Each row of a before or after table is a point. One or more steps were done to the points. Then noise was added and the rows were shuffled. The steps act on how far a point lies along the listed directions, d1 being the first. Name the steps. A step turns or swaps two directions, mirrors them in a line or flattens them onto one, adds a multiple of one to another, or multiplies one. Angles are multiples of 10 degrees, from the lower direction toward the higher: turns from -170 to 170, lines from 10 to 170 but not 90. Use the fewest steps. Two steps may share a direction if one is a turn and the other turns, adds or multiplies; they go together, in the order done. Otherwise the lowest direction goes first.
(in the rows, 128 means zero)

Directions:
(1): [134,  89]
(2): [ 89, 122]
Before (9 x 2):
array([[ 97, 127],
       [ 82, 107],
       [175, 163],
       [ 76,  92],
       [100, 138],
       [158, 148],
       [112, 128],
       [125,  99],
       [120, 123]])
After (9 x 2):
array([[ 69, 147],
       [112, 123],
       [116, 156],
       [ 97, 120],
       [105, 111],
       [ 78, 136],
       [162, 117],
       [120, 130],
       [184, 109]])
Steps: multiply d1 by -1

Directions:
(1): [137,  85, 157, 129, 172, 135]
(2): [186, 152, 147, 108, 130, 119]
(3): [137,  90, 103, 100, 113,  88]
(4): [104, 134, 142,  69, 127, 149]
(5): [104, 155, 139, 126, 160,  80]
(6): [138, 139,  77, 118, 168, 144]
Before (12 x 6):
array([[115, 147, 153, 126, 164, 106],
       [106,  98, 153, 151, 171, 121],
       [106, 129, 136, 153, 112, 125],
       [136, 119, 155, 167, 160, 157],
       [156,  93,  55, 113, 125, 123],
       [141, 120, 158, 142, 135, 113],
       [ 96,  96,  33, 127,  99, 136],
       [107,  92,  65, 138, 105,  86],
       [171,  86,  83, 130, 116, 131],
       [136, 141, 158, 131, 159, 135],
       [124, 136, 153, 152, 166, 115],
       [114, 123,  49, 172, 121, 102]])
After (12 x 6):
array([[139, 122, 148, 166, 163, 158],
       [174,  85, 105, 133, 107, 121],
       [110, 131, 117, 149, 118, 130],
       [111,  85,  79, 142,  93,  88],
       [110, 146, 148, 126, 168, 109],
       [117, 134, 143, 150, 169, 116],
       [100,  80,  77, 133,  70, 133],
       [111, 105,  84, 180,  97,  96],
       [140, 125, 135, 141, 147, 118],
       [109, 101, 137, 148, 176, 130],
       [156,  81, 100, 121, 102, 114],
       [133, 141, 153, 132, 162, 133]])
Steps: flatten d1 and d6 onto the line at 10 degrees; turn d2 and d5 by 10 degrees

Directions:
(1): [108, 144, 157, 156, 134, 131, 166,  71, 162, 123, 152]
(2): [142, 122, 192, 112, 124,  92, 132, 139,  93, 103, 157]
(3): [ 81,  90, 107,  78, 109, 104, 154, 117, 137, 110, 122]
(4): [101, 157, 136, 105, 115, 124, 135, 135, 112, 202, 150]
(5): [177, 118, 103, 118,  90, 135, 141,  78,  93, 137, 137]
Before (11 x 11):
array([[115, 124, 123, 137, 153, 128, 104, 176, 136, 156, 113],
       [137, 134, 120, 136, 150, 161, 137, 117, 177,  98, 128],
       [127, 161, 139, 100,  98, 126, 144, 109, 122, 173, 143],
       [158, 187, 188, 155, 129, 126, 129, 104, 103, 155, 168],
       [152, 114, 108, 101, 103, 121, 122, 144, 102,  97, 112],
       [164, 139, 175, 218, 183, 154, 149,  68, 183,  67, 122],
       [120, 101, 115, 125, 143, 129, 116, 147, 165, 124, 115],
       [136, 109, 119,  93, 112, 123, 108, 156,  99, 133, 120],
       [113, 162, 143, 189, 164, 125, 114, 139, 171, 137, 118],
       [ 54, 172, 181, 149, 168, 126, 143, 130, 182, 134, 155],
       [137, 138, 108, 160, 168, 149, 120, 126, 149, 115, 108]])
After (11 x 11):
array([[139, 146, 123, 218, 180, 177, 151,  59, 208, 104, 104],
       [117, 121, 119, 127, 141, 134, 114, 152, 158, 161, 123],
       [146, 143, 172, 100, 102, 107, 143, 111, 110, 123, 149],
       [138, 121,  82, 101, 101, 134, 123, 141, 113, 121, 104],
       [126, 123, 146, 138, 155, 117, 104, 179, 124, 144, 121],
       [134, 105, 112,  93, 111, 124, 109, 154, 103, 128, 116],
       [136, 156, 117, 162, 167, 152, 118, 130, 141, 144, 118],
       [131, 155, 119, 138, 149, 169, 134, 120, 172, 140, 135],
       [121, 160, 160, 188, 165, 118, 113, 142, 162, 126, 123],
       [168, 134, 181, 152, 133, 111, 135,  92, 119,  55, 145],
       [ 64, 160, 196, 148, 169, 115, 144, 130, 177, 103, 157]])
Steps: turn d2 and d3 by 40 degrees; turn d2 and d4 by -70 degrees

Directions:
(1): [132, 102, 126,  82, 134, 193, 148, 135, 150, 146, 144, 122, 118, 107, 151,
 173, 188, 112, 144, 114]
(2): [144, 117, 129, 156, 166,  95, 175, 143,  92, 158,  91,  84, 139, 119, 104,
 142, 173, 160, 121, 113]
(3): [124, 120, 184, 159, 109, 107, 200, 143, 147, 133, 131, 157, 102, 130, 174,
 130, 107, 112, 140, 103]
Before (11 x 20):
array([[121, 154,  72,  34, 133, 190,  34, 101, 123, 121, 163, 134, 143,
        109,  90, 142, 142, 114, 142, 178],
       [118, 123, 165, 163, 157,  63, 185, 147, 103, 149, 107, 112, 123,
        107, 132, 118, 113, 161, 132, 103],
       [132, 137, 158, 168, 116,  99, 144, 127, 106, 124, 110, 123, 134,
        131, 145, 140, 118, 139, 129, 122],
       [123, 135, 109, 149, 109, 102,  97, 113, 143, 111, 132, 159, 124,
        151, 104, 111,  59, 116, 124, 173],
       [127, 130, 154, 169, 158,  47, 176, 146,  90, 144,  84, 120, 130,
        134, 125, 121, 134, 136, 110, 104],
       [136, 128,  86,  93, 142, 151,  88, 120, 113, 130, 151, 131, 150,
        123, 120, 135, 144, 119, 137, 146],
       [137, 120, 158, 151, 109, 138, 168, 134, 134, 132, 125, 102, 101,
        137, 139, 125, 158, 137, 140, 111],
       [115, 117, 120,  77, 148, 207, 102, 141, 166, 122, 146, 125, 131,
        106, 128, 164, 176, 108, 141, 141],
       [100, 130, 104,  38,  98, 205,  24,  99, 170,  97, 174, 181, 127,
        134, 149, 135, 103, 104, 139, 178],
       [132, 113, 132, 117, 101, 148, 109, 134, 111, 108, 155, 150, 120,
        136, 132, 122, 126, 120, 136, 121],
       [124, 121,  76,  23, 100, 229,  31,  92, 167, 128, 180, 152, 149,
        122, 136, 160, 145,  99, 137, 150]])
After (11 x 20):
array([[115, 147, 136,  69, 113, 167, 116, 119, 146, 130, 166, 168, 113,
        112, 141, 145, 119,  97, 153, 148],
       [113, 113, 142,  90, 139, 197, 129, 149, 173, 124, 149, 138, 121,
        110, 143, 165, 170, 103, 146, 131],
       [132, 113, 133, 118,  99, 146, 110, 135, 110, 106, 154, 153, 123,
        135, 132, 123, 129, 118, 134, 123],
       [ 96, 124, 139,  58,  86, 194,  64, 105, 184, 100, 178, 198, 111,
        134, 175, 139,  90,  96, 146, 162],
       [122, 138, 113, 149, 107, 100, 105, 113, 144, 112, 138, 161, 121,
        151, 108, 111,  57, 112, 127, 170],
       [131, 124, 117, 109, 129, 138, 129, 127, 124, 133, 153, 147, 135,
        124, 144, 136, 131, 109, 143, 132],
       [132, 140, 142, 156, 124, 104, 123, 121, 100, 119, 110, 114, 141,
        131, 133, 139, 124, 142, 127, 132],
       [121, 129, 136, 148, 168,  75, 146, 138,  93, 145, 104,  98, 136,
        107, 109, 118, 124, 168, 125, 118],
       [141, 122, 138, 140, 118, 144, 143, 128, 126, 131, 127,  91, 108,
        134, 121, 127, 166, 141, 135, 122],
       [121, 113, 126,  51,  83, 213,  93, 106, 183, 135, 181, 177, 128,
        123, 176, 164, 126,  83, 147, 128],
       [129, 135, 132, 152, 167,  57, 146, 139,  82, 146,  84, 109, 138,
        131, 107, 121, 142, 143, 103, 114]])
Steps: multiply d3 by 0
